Each row of a before or after table is a point. The points were changed in one or more steps. Then noise was added and the rows were shuffled. The steps act on how far a point lies along the listed directions, d1 being the first. What was done? A step turns or swaps two directions, mirrors them in a line or flattens them onto one, adds a multiple of one to another, or multiplies one. Angles are multiples of 10 degrees, from the lower direction toward the higher: turns from -170 to 170, lines from 10 to 170 but not 90. Use the fewest steps. Two steps may share a direction if one is a turn and the other turns, adds or multiplies; they go together, in the order done. Otherwise the lowest direction goes first.

Directions:
(1): [55 13 13]
(2): [ -7  52 -23]
(3): [-17  20  51]
Before, 8 rows:
[[  4  -9 -12]
 [-12 -18  -3]
 [  8  39  27]
 [ 10 -19  10]
 [-13 -28 -11]
 [  3   8   9]
 [-18  -7  27]
 [  4   5 -18]]
After:
[[ -8 -32 -25]
 [-27   5  49]
 [-21   0  -8]
 [ -3  13  16]
 [ 21  -9 -23]
 [ -7 -24  -7]
 [  5 -14 -26]
 [  4  50  59]]
Steps: swap d1 and d2; multiply d3 by 2

Directions:
(1): [ 45 -16 -42  38  20   8  20   6]
(2): [ -2  18  -3  -1 -25  60  26 -34]
(3): [-21 -23  -8   8 -48  -3  33  44]
Before (13 x 8):
[[ 10  34  12  -9  16  17  -8 -35]
 [-19  15  25 -22   3   5 -17 -34]
 [ 23  -4 -15  23  60 -41 -15   0]
 [ 18   4 -17  17   8  16   3 -11]
 [-17  -1  -7 -10 -37  23  16   5]
 [-39  21  23 -24 -29   8  -4 -21]
 [-15 -10  -4  -6 -29   5  37  31]
 [  1  -2  11  -2  -8 -11  -3  -1]
 [ 17   6 -10   5  12  29   5 -37]
 [  0  16  -3 -10   2  21   1 -21]
 [ 29  21 -13  16  31  16 -15 -26]
 [ 25 -14 -15  21  39 -29 -25  15]
 [ 26  -5 -14   6  23   2 -11 -21]]
After (13 x 8):
[[ 22  -2 -11  10  29   5  -6 -24]
 [-13 -12  -1  -5 -20 -10  30  37]
 [ 21   4 -25  30  38   5  13 -18]
 [ 11  31  12 -10  26   3 -17 -30]
 [-28  15  32 -26   2  -6 -26 -30]
 [  2   2  14  -4 -10  -5  -1  -7]
 [ 22   0 -20  23  15   5  -1  -7]
 [ 27  -9 -23  28  17  11   0  -4]
 [-17  -8  -3 -13 -24  -5   4  17]
 [ 31  -8 -20   9  23   8  -5 -23]
 [ 33  16 -21  18  35  15 -15 -25]
 [-50  19  33 -34 -26 -15 -19 -12]
 [  1  12  -2  -8  12   5  -8 -11]]
Steps: multiply d1 by 1.3; flatten d2 and d3 onto the line at 100 degrees

Directions:
(1): [-10  -6  16  47 -20  24  24 -60   2  14  18]
(2): [ 28  37 -26  17 -23  -3 -47   1   1   3  49]
Before:
[[-39 -39  42  19  14  21  58 -21   0  -6 -40]
 [ 12  10 -14   0  -7  -6 -27  12   6  -7  27]
 [-24 -22  32   7   5  20  47 -42   6   6 -23]
 [-12  -4   9  -2   4  -7  16   5  -5   1  -9]
 [ 15  14 -20  -5  -2  -6 -25  14   6  -1   4]
 [  2   9  -3   6   7   1  -3  16   2 -10   5]
 [  7   9 -12 -25   7  -9 -10  27  -3 -15   1]
 [  4   5  -3   3 -12  -5 -17  13  -1   6  22]
 [-14 -17  17  16   1   6  35 -17  -5   7 -12]
 [ 14   4  -3 -17  15 -12  -8  16   1  -5 -11]
 [  9  32 -25  -2  -6  -7 -21  15   1   7  11]
 [ -2  -8   5  19 -10   8  19 -26   4   0   1]]
After:
[[  1   2  -2  -7  -5  -9 -16  25  -2   4  14]
 [  6  -6   4 -18  17  -9   5  10   1  -4 -21]
 [  9   4 -16 -17   8 -11 -18  23   6  -5 -10]
 [  4  24 -23 -18   5 -12 -15  28   0   3  -7]
 [  6   3  -3  21 -15   4   5 -24   4   1  15]
 [ -6  -5  12  29 -10   8  24 -26  -5  11   6]
 [-28 -21  35  53 -10  31  45 -53   2   6  -4]
 [  8   4 -14 -16   3 -12 -24  26   6 -12  11]
 [ -2  -3  -3 -28  13  -8   5  24  -4 -13 -13]
 [-14  -3  22  30 -13  25  28 -59   8  12   9]
 [-13  -2   9   6   0  -4  17  -4  -3   2  -3]
 [  1   6   0   3  10   0   3  16   2 -10   0]]
Steps: turn d1 and d2 by 40 degrees

Directions:
(1): [ -7  24 -24   9 -47 -19 -23  -2   4 -17  -8 -36 -34  -8]
(2): [ 19  17  33 -30  -4 -10   6  12 -60   5   1   0 -27  -2]
(3): [-23   6  17  27  48 -24 -14 -35 -15 -30   2 -11 -13   3]
(4): [-16  42 -11 -36  10  27  -8 -29   7   2  22  10   3 -38]
Before:
[[-14   5 -21   9   0  10  -2 -13  24 -17   2  -9   4   3]
 [ -3   0  -1   3  -2  -3  -1  -2  13  -2  -1  -1   8  -8]
 [-19  16 -36 -26   5  46  -8 -24  34   9   8  13  16 -15]
 [  2  -1 -20  10 -42  -4  -2  22  21   2 -15 -11  -8   5]
 [  2   8 -35  -8 -40  19  -1  14  28  10  -5  -5  12  -9]
 [-14  24  -1 -13 -12  -8 -16 -14 -25 -14   1  -8 -19 -16]
 [  8 -14  -1   8 -36  -6  -6  25   9  -7 -15 -15  -6  22]
 [-15  18 -18  21  11  -5 -10 -24  10 -15  13  -2  -1   3]
 [ -9  -9   1  -2  33  12   2   1  21   4   0   6  18  -3]
 [  7 -17   8 -14   5  15  15   7  -8  13  -8  24  11  11]
 [-10 -15   0  26  11 -14   0   4   8 -13  -8   0   1  19]
 [-15  30 -15 -13 -22   3 -16 -10   5  -9   6 -20 -22  -7]]
After (12 x 14):
[[  6  12 -13 -32 -19  29   5  17  10  18   8  11   9  -6]
 [ -8  34 -38  -9 -21  16  -7 -12  23   1  22   1   6 -18]
 [ 11 -26  13   2  -4  10  10  24   7   7  -6   8  17  25]
 [-26  20 -13  -4  28   8 -16 -22  24 -10   6  -9  -5 -23]
 [ 12  -9  -1 -14 -34  -1   2  26 -20  10 -11   2  -4   3]
 [-10   5 -13   8  -9  -3  -6   1  19  -8  -3  -3  -3   4]
 [  7 -12   0 -12   6  22  17  15  19  17   0  27  29   2]
 [ -9   7  -8 -28  30  42   9 -14  18  16  12  29  43 -18]
 [-38  50 -37 -46  39  60 -18 -60  33   2  27  23  17 -40]
 [ -6  11  -5  -6  -2   6  -4  -8  18  -5   7   3  12 -17]
 [ -9 -13  13  14  22 -11   1 -13 -14 -10 -12   2 -10  19]
 [-18  29 -34 -25  -2  37   0 -23  31  -4  18   6  14 -21]]
Steps: turn d1 and d3 by -100 degrees; add -1.5 times d2 to d4

Directions:
(1): [ 19   9 -33   0  -1  19  28  -1  -6  43 -31  30 -11  19  17   8   9 -14
 -16  59]
(2): [ 34  21  -7  35  13 -11  18  -5  -7  29  13  37  31 -21  -7  28 -32  27
  -2 -35]
(3): [  5   3  20 -32  34 -27 -33  20 -26   4   1  14 -36 -43  21  14 -11  28
  -3  29]
(4): [ -1  -9  -9 -18  23   5  31 -35 -15  -8  20 -22  19 -24  30  30  -6 -34
  53  11]
(5): [ 13  24 -16  21  14  15 -10  11 -39 -60 -10  14  24  -6  35 -29  -7 -20
 -25   2]
Before:
[[  0  11  13   1  -6 -12 -12   6   6   4  -9   0 -13  -5  -6   3  -7  22
  -13  -1]
 [-10  -6  10  -1 -16 -11  -2  -4  21   1   5  -1   1   6 -27  -7  -1  11
    2 -21]
 [ -5   3   3  -4 -18   3  -5  -1   0   5 -12   3 -10   8 -14   3  -4   5
  -18   2]
 [  8  10 -23   7  11  35  12  -6 -21 -23 -14   2  15  18  37 -15  11 -37
   -3  33]
 [  2   3   4  -8   5 -11 -15  16  -3   6  -7   0 -14  -1   0  -3  -2   9
  -10   6]
 [  2   1 -12  -9  16  11  -2  -5 -20 -51  -7 -15   7  -4  36 -11  -6 -38
   11  14]
 [-14  -9   8 -19 -15   5 -20  12  11  -6 -10  -2 -25  13 -11 -18  18  -2
  -24  22]
 [ -4  -8   1 -10   0  -3   7  -2  16  19  -1 -12  -6   0  -5  11   3   1
   19  12]
 [  0  10 -25  -3   2  33  -2   4 -22 -46 -31  -3   2  11  28 -29  17 -38
  -21  32]
 [ -3  -6  16 -17   4 -11 -15   6   4  -5  15  -4 -13 -22  -3   8  -1  15
    7  -7]]
After, 10 rows:
[[  3   6   2  -4   6  -9 -15  17  -7  -4  -9   0  -8   0   5  -8  -3   5
  -13   4]
 [ -3   1  -8   6   4  27   6  -9  -8 -32   2 -15  20  16  21 -14   9 -30
    8   4]
 [-13  -3   1  -5 -21  14 -16   9   7 -25 -12  -5 -10  19  -9 -29  17 -13
  -28   9]
 [  1  -3   6 -16   3  -6  -7   6   2   8   6   4 -15 -17   0  10   2  12
    3   9]
 [ -4   7   3   0 -16   5  -7   1  -6  -7 -11   3  -4   6 -10  -3  -5   2
  -21  -2]
 [ -3   0   0   1 -14  -5   4  -3  15   3  -4   8   1  10 -19 -10   0   4
   -7  -6]
 [ -8   5 -18   5  -6  33  -3   0 -12 -60 -20 -17  14  16  15 -36  17 -39
  -14   5]
 [  5  16   9   4  -2  -9 -13   8  -2  -3 -13   4 -11  -7   2  -2  -8  17
  -18   3]
 [ -7 -11   4 -11  -3  -5   8  -4  22  22   2 -16  -6   1 -11  11   4   2
   22   7]
 [ -2  -8 -11  -9   6  11   8 -11  -5 -34  -5 -20   5   6  24  -4  -2 -38
   18   9]]
Steps: multiply d1 by 0; add 0.5 times d2 to d3; add -0.7 times d4 to d5

Directions:
(1): [-10 -32   6   6  34  -7   6   3   3   5 -34 -18 -15  -9 -20  60  -3  -6
 -33 -41   8 -34 -22  35   5   6  58 -25 -19  15 -18   2]
(2): [ 32 -38  -1 -17  -9  18   9  -9   7  13 -10 -16  14  -8 -56 -31 -30  16
  28 -10  52 -36   2 -22 -16 -27   3  29  -7 -33 -33  10]
(3): [ -3  14  32  22  33   5  58  41  -3  26 -16   9  23 -32 -21  10  31  23
   0  35 -18 -36   0 -31  11 -24 -12 -13  39   5  10  -3]
Before:
[[  3  10  11  17   8   8  29  19  -3  10   3  13  18 -12   0  -6  11  14
   14  34  -7  -7   7 -19  -4  -8 -17 -11  16   1   4   7]
 [ 15  11  13   5   1   6  29  20  -3  24  13  12  23 -18 -25 -34  11  18
   20  26   2 -19   9 -38  -1 -23 -31  15  24 -10   8   6]
 [-11  -3  -1   3   5 -10  -6  -3   4  -7  -2   5  -7  -3   1   1   2  -1
   -5   5   1   9   0  -2  -3   9  -2  -8  -1  -1  10  -1]
 [ 22 -41  15  -4  19  11  43  20   9  25 -31 -22  27 -35 -54  -1 -10  22
   25   1  49 -60  -7 -22  -3 -31  10  15   8 -23 -36   9]
 [  2  18   9  11  -4  14  24  14  -2  16   4  19  20  -7 -12 -25  10   9
   21  28   0 -11   5 -34   4 -13 -28  10  21  -1  14   0]
 [ 13 -35   6   2  18   2  22  -5   4  15 -30 -19   0 -20 -47  10 -20   7
    0 -19  41 -35  -7  -4  -9  -9  21  11  -4  -9 -22   9]
 [  1 -26   4  11  15   1  -3  -1   1   5 -13  -5  -6  -2 -20  25   2  -5
   -5 -24   7 -22 -10  23   1  -3  31  -7 -15  -5 -16  -1]
 [-12   8  14   3   0   4  13  18   6   8   1   6   5 -15  -1   7   6   5
   -8  20 -13  -7   3  -5  -3  -5  -2  -7  11   8  11   2]
 [ 14 -34   6  -8   3  16  23  -2  -5   9 -11 -25  12  -4 -44   3 -13  12
    6 -11  28 -35  -7   3 -16 -17  21   6  -6 -11 -22   6]
 [  6  17   0  11  -3   1  16  13  -3   2   3  19  10 -14   8 -12   1   8
    6  30 -11  -1   4 -12   9  -7 -16  -3  20   1  10   3]
 [ -3   8   7   4   9  -3   8   8  -2  -1   5  17  -4  -7   5  -7   4   8
   -3   3  -9   7  -5  -3  -4   1  -7  -5  10   8  10  -2]
 [ -8 -12   0   3  18 -13   6   4   0  -1 -14   0  -8   0  -8  25   4   2
  -10 -14 -15 -17 -12   8   6   3  24  -9  -4  13   0  -7]
 [  1  -9  -9 -13  -1   2  -4  -3   1   3  -7   1  -5   5   7   4 -13  -1
  -11  -7   9   4  -4  15  -1   2  11   5 -11   2  -7  -6]
 [ 14 -19  -2 -20   0   3 -12 -10   8   2  -8  -6   3  -7 -18  -3 -21  -1
    0 -11  17 -13  -2   2 -19   0  11   3  -8  -3 -18   3]]
After:
[[  3  -1 -19  -7 -25   7 -24 -22   2  -6  10   7  -4  20   2 -19 -18 -14
   13 -13  17  12  -1   2  -4  11  -2  15 -18   0   1   3]
 [-14   7 -12   6   2 -18 -21 -19  -2 -15  -2  -4 -23   6  28  21  -6 -21
  -21 -15  -5  31  -3  26   1  32   8  -5 -13  20  12   0]
 [  2 -13  -1 -14 -19  10 -10  -6  10   0   5  -5  -1  -3 -11  -7 -19  -2
    1  -1  15  -3   3   1 -15  -1   5   9 -10  -7  -6   7]
 [  8  -2 -22 -14 -25  -7 -39 -24  -1  -8  26   1 -12  20  12 -21 -17 -15
    4 -22   8  24   4  15  -9  14  -3  14 -25  -2   3   6]
 [  3 -14  -4  -4   5  -9   0  -2   1  -2  -8   0  -4   4 -16   2  -7   5
    3  -9  -3 -15  -6  -2   0  -3  13   5  -4   2  -5  -6]
 [ -8  12   2  -6   7  -7 -10   1   2  -4   1   8  -2  -7  19  14   4  -9
  -17   4 -22  10  -2   9  -7  16   3 -17   4  18   9  -5]
 [ -5  -6   2  13   9  -1  -7   1  -1   0  -2   6  -5   1   1  16  11  -7
   -2  -8 -10  -3  -4  20   3   3  14  -7  -7   1  -2  -3]
 [-16   6 -10  -3 -10  -5 -17 -13 -11 -18  12 -10 -11  21  29  19   3 -15
  -17 -10 -19  27  -6  34  -6  21  14 -12 -15  18  12  -3]
 [ 12 -16 -16  -6 -18   7 -19 -16   1  -8   9   0   0  12   4 -13 -23  -3
   17  -4  20  10   5   7 -17   6   2   3 -21  -8 -14  12]
 [ -2   4   1  -3  10   2  12  11  -1   8  -8   7   1  -2  11   7   2   5
  -11  10  -5   0  -3   6   5  -2   2  -2   5   7   1  -9]
 [  8 -10   2  -6   2   3   0  -4   1   0   2  10  -5  -4 -10 -16 -13   8
    5  -9  12   1  -5  -2 -10  -4  -2   4   0  -3  -3   3]
 [ -5 -10   3   1   8  -5   4   0   4  -2  -7   4  -2 -10 -12  -4   1   3
    0   7   9  -2   1 -11  -5   1  -5  -5   3  -5   4   0]
 [-16   1 -30 -13 -22 -21 -54 -27   2 -32  13 -10 -23  23  60  18 -12 -32
   -8 -28  -1  48  -6  49   5  40  12  -3 -34  14   1  -1]
 [ 15  -7 -16  -4 -17   4 -10  -9   0  -7   4   5   0  -2  -3 -16 -24   0
    9   2  16   1   2   4   1  -1   0   9  -6 -10  -8   8]]
Steps: multiply d1 by 0.4; turn d2 and d3 by -150 degrees
